Rows are points. To make a cloud, some directions were put in groups of two or more. Within a group, all points are equally far from the middle, so they leave a hole (a ring in 2 directions, a hollow ball in 3). The other directions are filled evenly. Then the cloud was stretched, turned, moved and blurred a little. How many holes are there, and how many directions does each take, smallest first?

Cloud (15 x 2):
[[ 0.31  0.30]
 [-0.33  0.39]
 [-0.67 -0.18]
 [-0.25  0.42]
 [-0.72  0.18]
 [-0.55  0.33]
 [-0.37 -0.42]
 [-0.21  0.42]
 [-0.54  0.35]
 [ 0.57 -0.01]
 [ 0.50 -0.34]
 [-0.73  0.13]
 [-0.76  0.02]
 [ 0.47 -0.35]
 [ 0.37  0.25]]
Holes: 1 (2)

Cloud (21 x 3):
[[ 0.65  0.12  0.34]
 [ 0.42  0.72  0.62]
 [-0.99  0.30  0.28]
 [ 0.51  0.32 -0.10]
 [ 0.61  0.58  0.42]
 [ 0.61 -0.07  0.28]
 [ 0.66 -0.17  0.19]
 [-0.47 -0.09  0.19]
 [-0.42  0.32 -0.06]
 [ 0.30  0.71  0.49]
 [-0.11  0.18  0.04]
 [ 0.43 -0.09  0.20]
 [-0.16  0.52  0.34]
 [ 0.46  0.29 -0.09]
 [ 0.55 -0.29  0.15]
 [ 0.69  0.36  0.22]
 [-0.25  0.01  0.77]
 [ 0.59 -0.20  0.14]
 [ 0.43 -0.56  0.15]
 [ 0.22  0.19  0.05]
 [ 0.14  1.01  0.53]]
Holes: 0

Cloud (54 x 6):
[[ 0.28 -0.14 -0.85 -0.35 -0.22 -0.20]
 [-0.73  0.35 -0.52  0.35  0.26  0.04]
 [-0.17  0.56 -0.01  0.01 -0.76 -0.09]
 [ 0.33 -0.38 -0.47 -0.21 -0.21  0.63]
 [ 0.20  0.39  0.77  0.34 -0.24  0.17]
 [-0.54 -0.74  0.02 -0.17  0.32 -0.24]
 [-0.27  0.64 -0.18 -0.05  0.82 -0.55]
 [-0.69 -0.53 -0.49 -0.35  0.19  0.51]
 [-0.90  0.07  0.07  0.36  0.05 -0.41]
 [ 0.22 -0.19  0.26  0.87 -0.19 -0.07]
 [ 0.45  0.06 -0.56  0.56  0.25  0.31]
 [-0.26 -0.09 -0.67  0.48 -0.49 -0.21]
 [ 0.42  0.44 -0.44  0.45 -0.27  0.21]
 [ 0.08 -0.18  0.38 -0.51 -0.53 -0.21]
 [ 0.44  0.28 -0.74  0.12 -0.06 -0.47]
 [-0.26  0.69 -0.22  0.07  0.85 -0.38]
 [-0.04 -0.37  0.19  0.89  0.15 -0.03]
 [-0.91 -0.08  0.08 -0.61 -0.16  0.13]
 [ 0.63 -0.09  0.51  0.26  0.04  0.15]
 [-0.33 -0.62  0.04  0.53 -0.02  0.52]
 [ 0.07  0.52  0.35 -0.31 -0.03 -0.68]
 [-0.04 -0.64 -0.72 -0.19  0.08  0.49]
 [-0.59 -0.49  0.38 -0.28  0.48  0.13]
 [ 0.25 -0.53 -0.46 -0.17  0.36 -0.59]
 [-0.01 -0.20 -0.04  0.19  1.13  0.20]
 [-0.25 -0.27  0.37  0.02  0.92  0.19]
 [ 0.08  0.61  0.77  0.19  0.48  0.02]
 [-0.24  0.29 -0.24 -0.94 -0.09  0.32]
 [-0.78  0.42 -0.52  0.01  0.20 -0.08]
 [ 0.51 -0.34 -0.39 -0.30  0.15 -0.58]
 [-0.15 -0.02 -0.76  0.42 -0.44 -0.19]
 [-0.43 -0.62  0.22  0.47  0.24  0.40]
 [-0.49  0.55 -0.53 -0.44  0.47 -0.22]
 [ 0.14 -0.56 -0.58 -0.27 -0.31  0.49]
 [ 0.04  0.34  0.38 -0.01 -0.54 -0.60]
 [ 0.09 -0.73 -0.09 -0.10 -0.12 -0.48]
 [-0.25  0.59  0.28  0.09 -0.69 -0.15]
 [ 0.50  0.20  0.38 -0.64  0.48  0.19]
 [ 0.02  0.45  0.84  0.09  0.40  0.21]
 [-0.64 -0.34 -0.14  0.19  0.14 -0.69]
 [-0.09 -0.24 -0.13  0.08 -0.82 -0.44]
 [-0.68  0.54 -0.52 -0.04  0.30 -0.08]
 [ 0.48  0.26 -0.12  0.01 -0.15  0.76]
 [ 0.17 -0.06  0.08  0.11 -0.55 -0.71]
 [-0.22 -0.79 -0.25  0.07 -0.27  0.56]
 [-0.33 -0.24 -0.29  0.76 -0.02  0.48]
 [ 0.04 -0.17 -0.62 -0.34 -0.69 -0.02]
 [-0.28 -0.20 -0.27  0.65 -0.58 -0.37]
 [-0.90 -0.16 -0.54  0.22 -0.15 -0.23]
 [-0.67 -0.03  0.34  0.67  0.31  0.17]
 [-0.34  0.64 -0.41 -0.28  0.67 -0.39]
 [-0.44 -0.14 -0.61 -0.63  0.71  0.09]
 [-0.54  0.30  0.51  0.51  0.51 -0.13]
 [-0.02  0.02  0.42 -0.34 -0.50  0.76]]
Holes: 3 (2, 2, 2)
